Every row gives one point. The points of each table are mixes of a few directions, plus a little noise. Count the directions of each table, and those that both share. Where both have some left over, give the other angles between the two spaces (their principal angles), to ten degrees, smallest first.
(in the rows, 128 means zero)

First (6 x 3)
[[175 175 174]
 [155 176 146]
 [117 110 119]
 [ 98 118  91]
 [108 183  82]
 [114   8 155]]
Second (5 x 3)
[[ 97  41 121]
 [117  97 126]
 [153 201 134]
 [112  81 125]
 [162 223 136]]
Directions: first 2, second 1, shared 1

First (7 x 6)
[[107 182 101 148  46 142]
 [ 96  70 175  67 145 123]
 [123  93 137  83 162 115]
 [119 161 141 181  72 148]
 [176 140 113 178 177 123]
 [153 176 105 198 105 139]
 [121  77 126  39 188 103]]
Second (9 x 6)
[[190 143  43 105 221  95]
 [207 147  19  98 249  80]
 [126 128 133 128 123 128]
 [120 126 135 132 117 130]
 [ 94 118 174 141  77 148]
 [116 124 143 133 111 136]
 [102 122 166 139  88 144]
 [ 79 115 197 148  53 157]
 [119 124 142 132 114 133]]
Directions: first 3, second 1, shared 1

First (9 x 9)
[[139 137 160 137 216  88 142 153  48]
 [122 123 108 122  74 153 119 113 177]
 [120 122 105 122  65 157 118 110 184]
 [125 125 119 126 103 139 124 121 151]
 [129 130 132 129 137 124 129 131 120]
 [137 135 154 135 196  96 139 147  65]
 [126 126 120 125 107 137 125 123 147]
 [129 129 133 129 139 122 130 133 117]
 [126 126 122 127 113 136 125 124 142]]
Second (8 x 9)
[[125 129 123 130 119 126 126 125 131]
 [129 128 129 128 130 128 128 128 127]
 [169 106 189 108 249 151 157 166  87]
 [126 129 125 129 121 127 126 126 131]
 [115 135 108 134  89 120 119 116 141]
 [131 126 132 127 136 129 130 130 125]
 [ 97 145  82 143  37 111 106  99 159]
 [133 125 136 125 144 131 132 133 123]]
Directions: first 1, second 1, shared 0; angles 40

First (10 x 11)
[[157 135 149 110 102 134 123 129 171 115 130]
 [112  84 119 148 185 131 124 179 141 145 168]
 [106 145 194 130 104 130 119  27  78 104 104]
 [ 30  64  80 149 216 136 135 227  32 128 159]
 [174 157 123 118  92 126 128 112 173 132 119]
 [107 164  72 160 129 107 147  75  65 157  98]
 [160 145 141 136 111 122 125  88 163 143 125]
 [170 135 167 133 114 127 117  90 189 137 135]
 [227 166 129  84  57 130 130 147 249 119 119]
 [ 33  88 110 118 175 138 134 205  17  94 134]]
Second (9 x 11)
[[120 167  91  53  78 122 159 161 184 105 156]
 [196 140 134 213 109 130 106  78  75 147  33]
 [ 99  83 144 183  81 149 186 206 139  93 140]
 [ 86  89  99 216 190 116 149 117  95 181 159]
 [ 70 183  84  17 121 110 140 111 121 110 162]
 [161 152 119  37 164 116  86 121 197 146 169]
 [173 109 123 141 172 137  78 161  91 137  82]
 [128  83 204 209 132 143 125  91 113 129 121]
 [121 146 155  83 105 130 123 105 136 104 131]]
Directions: first 4, second 6, shared 4
